Each row of a before or after table is a point. One or more steps were done to the points. Then noise was added and the rows were shuffled. The steps act on how far a point lies along the listed directions, d1 being the first. Write out the steps. A step turns or swaps two directions, mirrors them in a line or flattens them onto one, adds a multiple of one to another, or multiplies one. Angles are multiples of 10 degrees, from the lower direction toward the higher: turns from -170 to 170, lines from 10 to 170 but not 90. Use the fewest steps. Two steps may share a direction if one is a turn and the other turns, adds or multiplies; they go together, in the order done. Otherwise the lowest direction goes first.

Directions:
(1): [-1.1 -5.0]
(2): [ 5.0 -1.1]
Before, 12 rows:
[[-1.9 -0.2]
 [10.2  4.2]
 [ 0.7  0.7]
 [ 3.1  0.9]
 [ 1.8 -2.4]
 [ 2.3 -1.0]
 [ 0.0 -1.7]
 [-0.7 -6.1]
 [ 8.7  2.7]
 [-2.6 -2.7]
 [-3.1 -4.3]
 [-0.1 -1.4]]
After (12 x 2):
[[-2.6  1.3]
 [-2.6  0.2]
 [-0.7  1.9]
 [ 1.3  0.6]
 [ 0.2  1.2]
 [ 1.5  3.3]
 [-0.5 -0.8]
 [-1.6  6.0]
 [-8.3 -7.6]
 [-2.5 -1.9]
 [ 1.4  5.1]
 [-6.8 -5.9]]
Steps: turn d1 and d2 by -160 degrees

Directions:
(1): [-0.3  2.6  6.4 -2.4]
(2): [-6.8  1.6 -0.1  2.1]
(3): [-2.3 -1.3 -2.0 -6.5]
Before, 10 rows:
[[-7.0 -0.3 -2.5  0.2]
 [ 5.1 -2.8 -1.9 -5.0]
 [ 0.4 -0.7 -0.1 -5.0]
 [-4.9  3.1  2.1 -0.8]
 [ 0.4 -3.9  4.1 -5.8]
 [-1.7  2.9  2.8  3.1]
 [-7.9 -0.5 -1.8 -1.7]
 [-1.6 -0.1 -3.9  4.4]
 [ 1.8  3.9  4.1  2.8]
 [-4.6 -2.5 -4.7  5.5]]
After:
[[-2.3  3.9  4.6  0.8]
 [-2.7  3.3  3.6  1.6]
 [-1.3  4.6  5.1 -0.6]
 [ 2.4 -0.2  1.6 -3.3]
 [-1.8 -1.0 -6.4  5.0]
 [-2.7 -0.4 -2.4  4.1]
 [ 2.3 -2.9  6.8 -4.8]
 [-3.6 -4.0 -8.0  7.3]
 [ 4.9 -2.9 -2.5 -4.7]
 [-2.4 -0.4 -0.4  3.0]]
Steps: multiply d1 by 1.6; flatten d2 and d3 onto the line at 150 degrees

Directions:
(1): [ 2.2  1.9 -2.1  6.2 -5.2  0.7]
(2): [-4.4 -4.3 -0.6 -0.5 -3.0  5.7]
(3): [ 2.1  3.4 -4.8 -1.4  3.2  5.3]
(4): [-6.8  3.7 -0.5  3.4  2.7 -0.9]
Before (14 x 6):
[[-1.0 -1.4 -0.3  5.6 -3.0 -1.9]
 [ 0.3 -0.6 -2.8  1.8 -1.2  2.9]
 [-1.0 -5.2  6.0 -5.7  1.2 -3.7]
 [ 7.3 -1.4  2.4  2.1 -7.4 -4.9]
 [ 2.0 -1.3 -2.2  0.1 -4.7  2.2]
 [ 0.0 -0.4  1.9  5.5 -5.5 -1.9]
 [ 7.8 -0.4  3.1  4.1 -5.7 -5.5]
 [ 0.4  0.4  0.3  4.5  0.3 -6.9]
 [-4.3  2.9  1.5  6.3 -1.3 -3.4]
 [ 6.1 -1.0 -0.2  1.4 -9.1  1.1]
 [ 6.0 -1.0 -3.1 -1.6  1.6  6.6]
 [-2.4 -3.1  0.6  1.1 -4.4 -2.3]
 [ 4.6 -2.4  1.4 -0.8 -4.6  2.6]
 [ 6.9  0.2  2.9 -1.4  0.5 -4.0]]
After (14 x 6):
[[ 3.1 -1.6 -2.8 -0.4 -4.6  2.9]
 [-2.9  6.3 -2.7  2.7  4.5  2.2]
 [ 0.6  1.5 -4.6  1.8  2.4  3.7]
 [ 5.4 -2.0  0.0 -2.2 -3.3  4.2]
 [ 4.5 -5.1  2.7  3.5 -5.8 -0.8]
 [ 7.6  1.3 -4.2 -1.9 -4.5  6.1]
 [ 2.1  3.6 -4.1  0.1  1.9  5.3]
 [ 0.1 -3.3  3.2 -8.3  4.8  0.0]
 [ 5.5  1.8  1.3 -1.6  2.7 -2.4]
 [-0.6 -0.1 -4.1 -3.6  1.1  3.6]
 [ 0.2  4.2 -4.4  1.3  6.4 -1.9]
 [ 0.4 -1.7 -1.4  2.3 -2.8  1.5]
 [ 8.9  3.5 -4.3 -3.7  1.2  3.5]
 [ 8.6  4.9 -3.8 -1.4  3.3  2.6]]
Steps: mirror d1 and d3 in the line at 20 degrees; add -0.3 times d2 to d4

Directions:
(1): [ 2.2 -0.4  0.3  8.1 -0.1  0.9 -5.1  3.3 -3.1]
(2): [-4.5  0.2 -0.7  2.0  7.0 -6.8 -0.3 -0.1  0.0]
(3): [-0.8  2.0  7.0 -4.5 -0.7 -1.9 -5.1  0.0 -4.0]
Before (14 x 9):
[[ -3.2   3.6   5.0 -11.1   1.6  -5.5   0.8  -4.6  -1.2]
 [  4.5  -0.3  -1.6   3.4  -3.8   7.5  -2.7   2.1  -2.9]
 [ -3.8  -2.3  -1.4  -6.1   4.0  -6.0   5.5  -4.6   2.6]
 [ -3.0  -0.3   6.0  -0.4   3.6  -2.9  -6.1   0.8  -3.8]
 [ -0.2   2.4  -0.8   2.3   1.6  -2.5  -3.1   2.4   0.7]
 [ -1.0  -0.6  -6.3  -6.1  -2.6   2.9   3.9  -3.3   3.4]
 [  4.8   0.9   4.0   1.4  -6.8   6.8  -5.3   2.0  -4.1]
 [ -2.4  -2.9  -2.3   5.5   3.7  -2.8  -1.6   2.6  -1.8]
 [  2.6  -0.9  -5.8  -4.4  -4.2  10.2   9.7  -4.4   4.3]
 [ -1.9  -0.8  -5.5   0.2  -0.3   1.6   4.7  -1.6   3.1]
 [  2.2  -0.8  -6.6  -3.7  -6.1   8.3   5.3  -1.7   4.8]
 [  1.0  -2.6  -3.1   5.4   0.6   0.8  -0.9   0.9   0.2]
 [ -1.9  -1.4  -0.6   3.9   3.8  -0.5   1.3   0.4   3.0]
 [  1.5  -0.1   0.5   6.0   1.2   0.3  -0.9  -0.9  -0.8]]
After, 14 rows:
[[-1.6 -3.4 -5.4  4.4  4.0  1.1  3.8 -0.2  3.5]
 [-2.1  2.0  4.3 -2.2 -1.3 -0.8 -4.7 -0.2 -3.8]
 [-0.7  2.4 -2.2 -1.6  1.1 -1.9  1.0  0.8  3.4]
 [ 0.7  1.4  1.9 -0.2 -3.0  1.2 -8.9  1.3 -5.5]
 [ 0.6 -2.0  3.1  5.8  2.0 -4.2 -6.8  1.6 -5.5]
 [-1.6 -0.8  1.0 -5.7  0.1 -1.1  0.8 -2.4  0.9]
 [ 1.4  2.2  5.0 -3.8 -5.5  4.0 -7.7  1.2 -4.3]
 [-0.6  0.8  1.1 -2.7  0.9 -0.6  3.6 -4.2  1.9]
 [-4.0 -1.9 -0.8 -4.4  2.5 -3.0  2.6 -0.9  0.4]
 [ 0.9  0.5 -1.5 -6.6 -2.2  4.5  3.2 -1.9  0.9]
 [ 1.9 -0.7 -4.2 -2.2 -3.8  6.0  5.8 -1.7  3.8]
 [ 2.4  2.7  8.6 -2.3 -3.7  5.3 -7.5  0.1 -7.5]
 [-2.7  0.1  4.2 -1.9  2.7 -1.3 -0.4 -0.9  1.4]
 [ 3.1 -0.2 -3.7 12.8  1.6  0.0 -3.4  2.7 -2.8]]
Steps: turn d1 and d3 by -160 degrees; multiply d2 by 0.7

Directions:
(1): [-1.5 -0.2 -0.4  3.6 -1.9  2.8  9.3 -2.3 -2.8  2.0  1.1 -5.3]
(2): [-1.6  2.2  0.5 -2.2 -7.2 -6.0  3.4 -0.8  5.8  0.5  2.8  2.2]
(3): [-3.9 -2.7  1.7 -4.5 -4.7  4.1 -4.8 -3.9 -0.3  5.4 -0.6 -2.8]
(4): [-1.5 -0.6  5.2  4.2  2.1 -5.3  0.0 -6.1 -1.8  2.8 -4.7  3.0]
Before (12 x 12):
[[  1.7   1.0  -4.0   0.6   0.0   3.0   2.4   2.6  -1.9  -0.3   5.0  -3.2]
 [ -1.7  -1.4   2.8   0.4   0.1   0.8   1.5  -1.8  -2.0   2.4  -2.9  -2.2]
 [  0.2  -1.1   1.7  -3.3  -3.6   2.9  -8.4   1.0   1.2   2.2  -0.4  -0.4]
 [  1.3  -1.0  -1.8  -2.4  -4.9   5.1   0.0   1.3   0.1   1.4   0.0  -1.6]
 [ -1.3   1.0   0.4  -3.3  -4.9  -2.4  -1.5  -1.2   2.9   0.1   1.0  -1.0]
 [ -3.7  -6.6   2.2  -9.9  -5.7   5.8 -14.3  -4.2   0.2   9.0  -3.3  -2.0]
 [ -1.5   5.6  -0.6  -3.0  -7.5  -3.7   6.0   1.3  10.4  -2.1   5.9   1.6]
 [  0.3  -1.1  -0.3   1.8  -0.6   1.3   0.2   1.5   1.9  -2.3   0.0   1.5]
 [ -2.6   1.9  -1.7  -4.1  -9.2  -5.6   5.9   1.2  10.6  -2.2   5.7   1.0]
 [ -2.1  -1.0   1.4   1.6   1.7  -3.8  -1.2  -1.1  -1.0  -0.7  -1.3   2.3]
 [ -0.6   1.0   0.4   0.3  -2.3   1.3   0.5   2.6   1.6  -1.0  -0.2   0.0]
 [  0.8  -0.4   1.8   1.9  -2.5  -0.8   5.1   2.6  -0.8   1.0   0.5  -1.9]]
After:
[[  2.7   0.7  -1.2   1.0   4.8   0.1  -2.8   2.3  -1.8  -3.9  -1.1  -0.6]
 [  0.6  -0.7   1.5   3.8  -2.3   0.5   8.5   2.0  -2.5   1.4   0.8  -4.0]
 [ -0.2   0.8   1.6   2.6   0.3   0.0   0.8   1.4   0.1  -1.0  -2.0   0.8]
 [ -1.0   0.7   1.7   5.6  -0.3  -2.9   6.2  -5.1  -3.3   3.7   0.9  -1.4]
 [ -0.3  -1.1   0.8   2.0  -1.3  -0.4  -0.2   0.2   2.2  -1.6  -0.8   2.5]
 [ -1.7  -1.4   0.3  -0.8  -1.7   4.5   3.6   0.4  -1.8   1.8  -0.2  -5.1]
 [  2.8  -7.0   0.6  -4.7   9.7   7.6 -20.3   1.4  -5.6   2.2  -7.5   1.2]
 [  4.6   1.1  -2.8   7.4  10.1  -2.5   6.4   5.0   0.0  -8.8  -0.2   1.6]
 [  4.4   5.0  -1.0   7.0   9.0  -1.4   6.7   3.9   1.3  -7.4   0.6   2.4]
 [ -1.6  -0.8  -2.0  -3.1  -1.5  -0.6  -3.2   2.9   1.4  -2.0   2.3   0.8]
 [  1.9  -1.4   1.5   4.0   1.2   2.1   1.7  -2.1  -4.0   1.5  -4.5   0.2]
 [  2.8  -1.3   2.7  -0.5   3.8   1.1 -12.6   1.8  -1.1  -0.3  -3.7   3.2]]
Steps: multiply d1 by 2; turn d2 and d4 by -160 degrees; turn d2 and d3 by 70 degrees

Directions:
(1): [ 0.9  3.2 -5.4  0.9  1.6 -1.4 -0.6 -1.6 -7.7  0.8 -3.8 -2.1  3.5  5.9
  6.5  2.9  3.6  1.0]
(2): [-2.1  2.4  3.0  8.2 -1.2 -4.6 -2.2 -0.5 -4.2  4.3  4.7  3.7 -0.8 -0.1
  0.8  2.9 -5.9 -2.9]
(3): [-1.9 -1.1  3.7  1.9 -3.7  3.8 -1.4  5.2  0.2 -7.3 -0.7  2.0  1.2 -0.1
  8.5 -1.6  0.5 -5.1]
Before (14 x 18):
[[  0.2  -0.9   1.1  -5.6  -0.1   6.4   1.3   4.7   2.9 -11.2  -7.6  -3.4
    1.9   2.0   7.4  -3.6   9.9  -0.5]
 [  4.7  -1.9  -6.0 -10.6   3.5   2.8   4.9  -3.6   4.0   2.6  -4.7  -5.8
    1.7   0.8  -3.9  -1.5   7.1   9.6]
 [ -4.4   0.1   3.1   5.4  -3.1   1.4  -0.2   5.4  -0.5  -5.7   0.7   4.3
    4.7   2.4  10.5  -0.6  -1.4  -8.6]
 [ -2.9   0.0   2.3   3.2  -1.7  -3.2  -1.5   0.0  -0.7  -1.6   3.6   2.7
    0.7  -0.8   3.7   3.2  -2.7  -4.1]
 [  2.7   0.6  -6.4  -1.9   5.7  -0.1  -0.3  -4.8  -6.5   6.6  -0.5  -3.5
    3.9   4.5  -0.5   3.8   0.9   3.9]
 [  1.9  -1.4  -5.8  -9.0   1.5   1.6   2.0  -1.1  -0.3  -0.7  -5.2  -4.1
   -0.6   1.3  -0.3  -2.2   7.0   5.1]
 [  0.4  -0.9   4.6   5.0  -2.8  -0.3  -1.2   0.4  -1.2   0.5   3.2   3.7
    0.7  -0.3   1.7   1.5  -5.0  -4.6]
 [ -0.9   0.7  -1.6  -1.3  -2.3   5.7  -0.7   3.2  -1.7  -6.4  -3.7   0.5
    2.7   4.3  10.8  -0.8   6.8  -2.1]
 [ -0.6  -1.7   2.3   4.5  -0.9  -1.1  -3.2   1.2  -1.4  -2.2   3.4   1.0
   -1.5  -0.9   1.1   0.7  -1.8  -0.6]
 [ -0.9   0.7  -0.8  -0.2  -3.8   3.6  -2.8   0.4  -6.5  -4.9  -3.5   0.3
    4.8   5.8  10.6   2.2   4.3  -2.9]
 [  1.4  -2.0  -3.3  -4.5   2.2  -0.3   1.3  -2.0   6.0   0.0  -1.1  -0.8
   -2.9  -3.7  -9.9  -2.8   0.6   2.8]
 [  2.8   0.5  -5.0  -5.5   1.7   0.7   3.4  -0.7  -1.4  -0.5  -3.4  -3.9
    1.0   1.4  -0.6  -1.2   5.4   2.5]
 [  0.3  -3.1   2.6  -2.0   0.7   0.4   1.4  -2.3   1.7   0.6   0.5   1.1
   -2.6  -4.7  -5.3   0.1  -0.1   1.5]
 [ -1.2  -0.2   1.5   1.1   0.3  -4.7   0.8  -2.3   1.0   3.9   2.1   3.7
   -3.5  -1.2  -4.5   1.4  -2.6   2.0]]
After, 14 rows:
[[ -2.3  -0.3   2.0   2.0  -0.3  -4.5  -0.5  -2.1   1.2   1.5   4.9   2.4
   -0.2  -2.4  -1.7   3.0  -3.8  -1.8]
 [  2.8   0.4  -5.0  -5.4   1.5   0.8   3.2  -0.4  -2.0  -0.8  -3.7  -3.7
    1.3   1.6   0.4  -1.1   5.9   2.1]
 [  0.8  -1.4   4.3   4.1  -1.7  -1.0  -0.5  -0.8   0.2   2.8   4.2   3.7
   -0.7  -1.4  -2.1   1.5  -5.4  -3.0]
 [  1.3  -0.4  -2.3  -5.2   2.7   0.4   2.5  -4.3   5.6   5.6   1.4  -1.3
   -2.3  -1.5 -10.6  -1.0   2.5   5.9]
 [ -0.7  -1.1  -2.4  -1.1  -1.6   3.2  -1.2   3.5   0.1  -9.4  -4.8   0.0
    1.3   0.9   6.3  -2.8   3.6  -3.2]
 [  2.6  -2.2   0.3  -8.9   3.9   2.1   3.7  -1.9   9.3  -1.2  -2.7  -4.8
   -3.0  -2.5 -10.8  -3.7   5.6   6.0]
 [  1.3  -1.2  -2.1  -4.7   1.3  -1.8   0.0  -7.4   1.1   7.6   1.9  -1.2
   -1.1  -0.8 -11.5   1.9  -0.2   4.9]
 [ -0.8  -2.8   3.2  -0.5  -1.2   2.7   0.5   1.1  -1.8  -4.7  -1.7   1.5
   -0.1  -2.0   4.7  -0.3   2.0  -2.2]
 [ -2.6   0.4   1.8   3.4  -2.8  -2.2  -0.6   1.5  -2.5  -1.9  -0.3   4.2
   -0.7   1.9   6.2   1.6  -0.6  -2.0]
 [  1.7  -1.3  -5.6  -8.6   1.2   2.2   1.9  -0.7  -0.8  -1.7  -5.6  -3.8
   -0.1   2.0   1.7  -1.9   7.4   4.5]
 [  3.4  -1.0  -5.3  -8.2   0.9   5.6   3.5   0.8   0.1  -4.0  -7.3  -5.3
    5.1   3.7   8.0  -1.9   9.9   5.1]
 [ -1.6  -1.0   2.1   0.9   1.9  -4.3   3.1  -2.1   6.8   6.7   6.2   2.9
   -1.2  -3.8 -11.5  -0.2  -5.7  -0.3]
 [  2.1   0.7  -6.2  -1.1   4.7   1.0  -0.9  -3.1  -8.2   3.7  -1.2  -2.9
    5.1   5.7   3.9   4.0   2.1   2.0]
 [ -0.1  -2.0   2.2   3.9   0.0  -2.1  -2.8   0.3   0.1  -0.5   4.0   1.1
   -2.3  -1.5  -2.0   0.3  -2.5   0.6]]
Steps: mirror d1 and d3 in the line at 150 degrees

Directions:
(1): [-6.9  0.9  1.8 -0.3  4.4  2.7 -3.8 -2.0  3.3  1.5  1.7  4.3 -2.3 -6.3
 -0.7 -3.6  5.5 -2.7 -1.8  0.1 -7.5 -4.1  0.0  4.0]
(2): [ 2.2 -6.2 -0.8  2.6  5.5  3.2  1.7  2.0 -4.5 -5.2 -2.1  2.0 -8.1 -2.3
  1.4 -2.3 -3.1  1.2 -1.8  0.7  4.3 -4.0  5.6  2.7]
(3): [ 2.7  1.9  4.0 -3.9  2.4 -3.5 -0.4 -3.1  3.4 -6.3 -2.0 -0.1 -1.9  1.9
 -6.9 -5.8 -2.6 -5.2 -3.6  1.3  2.0  5.1 -3.8  3.6]
Before (10 x 24):
[[  7.1  -4.2   1.6   2.4   4.4  -1.4   1.9   0.4  -3.6  -7.0  -2.9  -0.3
   -5.4   0.3  -0.2  -3.3  -6.4  -0.5  -1.5   0.5   9.1   0.1   2.5   2.0]
 [  1.1  -0.2  -1.1   2.1  -1.2   0.1   1.1   1.2  -3.1   2.0  -0.9   0.2
    1.5   0.5   0.4   3.2  -0.4   3.3   4.1  -1.7  -1.2   0.1   2.9  -2.5]
 [ -1.6   3.7   0.4   0.7  -4.6  -2.7  -2.9   1.9   1.7   4.0  -0.5   0.3
    4.8   0.5  -2.7   1.3   2.5   1.4   1.4  -3.3   0.9   2.9  -1.8  -2.6]
 [ -0.4  -2.7   2.6   2.0   3.9   3.8  -2.1   1.6  -0.2   0.2   0.7   1.3
   -0.8  -2.9  -1.0  -2.5   1.1   1.3  -1.0   1.3  -1.2  -1.3   1.3   1.6]
 [  2.5  -0.1  -0.5   0.0  -3.2  -1.7   4.4  -1.1  -3.9   0.1  -1.7  -1.5
    1.1   1.4   2.8   5.4  -3.5   1.7   1.9  -1.6   2.9   0.0   4.9  -1.4]
 [  1.3  -4.9  -5.4   2.7  -1.2   2.8   2.1   2.7  -3.7   3.5  -0.3  -0.4
   -0.1  -1.2   2.7   3.1  -0.7   4.9   1.5   2.0   0.2  -1.3   3.3  -4.9]
 [  5.2  -7.5   2.5   2.2  11.0   3.6   0.7   0.5  -4.5 -11.1  -3.8   6.1
  -14.8  -6.8  -2.0  -6.4  -4.2  -2.6  -3.4   3.4   8.3  -5.5   9.7   7.5]
 [  5.9  -9.2   0.8   1.7   7.1   2.3   3.5   2.9  -6.4 -12.1  -3.9   0.4
  -14.8   0.4  -0.2  -4.1  -8.4   0.1  -3.0   1.6   9.7  -1.6   8.0   3.5]
 [ -0.6   2.5   4.4  -0.5   2.0  -0.7  -0.8  -2.3   1.6  -2.9   0.3   0.0
    0.9  -1.2  -2.4  -4.6   2.9  -2.5  -0.9  -0.4   1.2   3.4  -0.9   3.5]
 [ -2.4  -3.8  -1.8   1.4  -1.8   2.1   3.1   2.0  -2.5   3.0  -1.0   0.6
    0.4  -1.5   5.3   2.4  -1.1   2.1  -0.5  -2.2   1.8  -1.3   3.6  -2.5]]
After:
[[  3.7   1.2   1.7  -2.3  -2.0  -3.6   4.3  -2.8  -2.3  -3.1  -2.6  -1.6
   -0.2   2.2  -0.6   2.6  -4.9  -0.8   0.3  -1.0   3.8   2.2   2.8   0.6]
 [ -0.5  -2.5   2.5   2.0   4.0   3.6  -2.4   1.5   0.3  -0.3   0.1   1.4
   -0.7  -2.8  -1.7  -3.0   1.2   0.8  -1.5   1.2  -1.2  -1.2   0.8   1.8]
 [  2.9   1.2   2.0  -0.7   0.5  -2.6   0.9  -1.1  -0.7  -2.6  -2.4   0.0
    0.2   1.9  -4.8  -0.8  -2.4  -0.7   1.4  -0.6   0.3   4.0   0.3   0.1]
 [  2.5  -9.6  -1.7   5.7   8.8   7.5   0.8   3.8  -8.2  -4.6  -1.6   6.2
  -13.0  -8.9   5.1  -0.6  -1.5   2.7   0.2   2.1   6.4 -10.4  13.5   3.9]
 [  3.1 -11.0  -2.4   5.3   4.8   5.0   3.7   5.8  -9.2  -6.5  -2.5   0.4
  -12.9  -1.3   5.8   0.7  -6.5   4.5   0.6   0.3   7.9  -6.1  11.3   0.4]
 [ -1.2   3.7   1.0  -0.1  -4.0  -3.7  -2.7   1.5   2.1   3.1  -0.8   0.1
    4.2   0.6  -3.5  -0.1   2.2   0.6   1.0  -3.1   1.2   3.9  -2.6  -1.8]
 [  4.7  -2.6  -0.5  -2.0   1.8  -1.7   1.6  -1.2   0.3  -3.7  -2.5  -0.5
   -2.5   1.2  -5.8  -4.0  -3.9  -1.2  -2.9   3.3   2.8   5.1  -1.4  -0.6]
 [  0.1  -1.9   2.2  -2.3   0.4  -1.5   2.3  -1.3   0.9  -3.2  -3.2   0.4
   -1.7   0.3  -1.6  -2.9  -3.7  -2.7  -4.1  -1.0   3.6   3.6  -0.3   1.1]
 [ -3.4   0.5   1.0   3.1   0.2   2.6  -0.6   0.3  -1.7   2.9   2.1  -0.1
    2.8  -3.1   3.6   0.6   5.3   2.2   2.3  -1.6  -0.6  -1.3   2.4   0.3]
 [  4.6  -5.7  -1.6   5.6   2.3   1.4   2.4   3.0  -6.2  -1.7  -1.1  -0.2
   -3.9  -1.6   5.2   1.4  -4.1   3.8   1.9  -0.3   7.1  -4.3   5.6  -1.2]]
Steps: multiply d3 by -1
